Each point is reached from the start by the listed moves, each made once or not at all, plus a little noise. Is the number of moves made odd or even? Then give how often each move was made.

Moves:
(1): [-13  14  55 -28  18]
(2): [ 19   0 -30  56  23]
(3): [-20  21  12  15  10]
Start: [  5  -3 -10 -20  -4]
Points:
[-32  30  60 -34  28] -> even (1, 0, 1)
[  3  18 -27  52  30] -> even (0, 1, 1)
[-8 29 27 23 48] -> odd (1, 1, 1)
[ 26  -2 -40  37  20] -> odd (0, 1, 0)

Moves:
(1): [ 15   1   5  16 -14   5   6   7]
(2): [ 23  13  -5 -37 -13 -17  -1   8]
(3): [ 17  -3  12  -8  -3  19  11 -31]
(4): [ 21  30  23   1  17 -12 -14   4]
(5): [  4 -23 -26   2   3 -18 -13  -7]
(6): [ 10 -21   2 -12   8 -12  13  20]
(7): [-12   8  -4   9   3 -24  19  -5]
(8): [ -5  -9  14  -1 -11 -19   7  -4]
Start: [ -3  10   3   5 -12  11  13  -6]
Points:
[ 60  14   6 -39   4 -53  28 -16] -> even (0, 1, 1, 1, 1, 1, 1, 0)
[ 34 -22  36   1 -33   4  50 -14] -> even (1, 0, 1, 0, 0, 1, 0, 1)
[ 30  27  51  -3  -8  -1  17 -37] -> odd (0, 0, 1, 1, 0, 0, 0, 1)
[ 28  19  27  -6  13 -14  12  18] -> even (0, 0, 0, 1, 0, 1, 0, 0)

Moves:
(1): [  3  -8  24  11  12 -12  -1  14  15   2 -13 -20  -2  18  11]
(2): [-27 -21   3  -2  12  -3  -5  -9  -3   8   2  -2   8   2  -6]
(3): [ 12  13   8  -1  -2 -13  14  10  26   5 -16   3  23  -5 -12]
(4): [-20 -17   1  25 -14   6  -4  25  11 -10  15  15 -27  15  -7]
(5): [ -7   3  15   8  -1  -4   8  12 -15   9  23  13  24  14  21]
(6): [ 12  -9   7  -7   5 -20  -3  -1   2  -8   8  20   8   4  -9]
(7): [-12  -7  15 -26  -9  11  -4   1   3  13   9 -13   8   9 -12]
(8): [ 15  -9   4   2   5  17  11   0   3   4   9 -16 -22  -4  -1]
(9): [ -3   4 -14  -3  -6 -23   8  -6  -2  -5   5 -17 -10   6  18]
(10): [  7 -14  -9  -3   1 -15   4  12 -11   0  -7 -18   5  -6   8]
(11): [ 10   6  34   4   6   5  12 -16 -13 -13  21  -2   3  -8  -4]
(12): [-20  -9 -24 -22 -18  25  12  10   8   0 -20 -16   9   5   5]
Start: [-1 -6  4  8 -4 -4 13 -3  8 -1  5  2  2 -7  2]
Points:
[ -4 -17   9 -39 -27  35  48  14  49  22 -12 -42  19  -3 -18] -> even (0, 0, 1, 0, 0, 0, 1, 1, 0, 0, 0, 1)
[ 17 -38  60  40   5 -31  36  12  25 -33  50 -17 -50  26   8] -> even (1, 0, 0, 1, 0, 1, 0, 1, 1, 0, 1, 0)
[-11 -45  44  28 -12  36  42  29  33 -16  16 -38 -39  19   6] -> odd (1, 0, 0, 1, 0, 0, 0, 1, 0, 0, 1, 1)
